Rows are points. A path goes straight from each point to the next, and from the last back to the first. The post is the endless flat space through its rows: a point in 2 columns, a line in 3, a plane in 4, and so on, so that a path can go around it. How many times does the path go around the post? Going back the other way cancels.

Post (1 x 2)
[[ 0.55 -0.60]]
Path (18 x 2)
[[ 1.09 -2.17]
 [ 3.16  0.17]
 [ 0.97  1.36]
 [ 0.86  2.45]
 [ 1.78  1.10]
 [ 1.38 -1.38]
 [ 0.37 -3.33]
 [-0.93 -1.67]
 [-0.30  0.50]
 [ 0.72  1.11]
 [ 1.81  1.05]
 [-0.41  3.36]
 [-2.21 -0.53]
 [-0.09  1.69]
 [ 1.55  1.37]
 [ 2.02 -0.62]
 [ 3.55  0.67]
 [ 1.05 -1.94]]
Times around: 1

Post (3 x 4)
[[-0.39 -1.75 -0.66 -1.64]
 [ 2.25  0.59 -0.92  0.18]
 [-0.22  1.67 -1.05  0.86]]
Path (23 x 4)
[[ 4.40  1.69 -0.76 -1.88]
 [ 0.85 -0.17 -2.93 -1.56]
 [-1.32  0.42 -2.57  0.76]
 [ 0.36  0.09 -0.80  1.17]
 [-1.74 -0.31  1.41 -0.80]
 [ 2.39 -0.48 -0.58 -2.23]
 [ 0.75  1.54  0.29  0.69]
 [ 3.54  3.28  1.05  2.92]
 [ 0.83 -0.90 -0.11 -1.99]
 [-0.73  3.12 -2.03 -0.08]
 [ 0.04  0.31 -1.74  0.21]
 [ 0.45 -0.26 -0.51  1.68]
 [ 1.92  1.17  1.92  1.53]
 [ 2.16 -0.20  0.86 -2.07]
 [-1.84  0.06  1.95  0.90]
 [ 0.77  1.51 -0.65  4.01]
 [ 1.08  1.53 -3.02  1.22]
 [ 1.56 -1.93 -1.89 -3.43]
 [-0.38  1.20 -0.85 -1.14]
 [ 2.42  2.22 -3.51 -0.38]
 [ 3.06 -0.69 -1.22 -0.07]
 [ 1.47  1.25  0.06  2.04]
 [ 1.52 -0.02  0.03 -0.21]]
Times around: 2
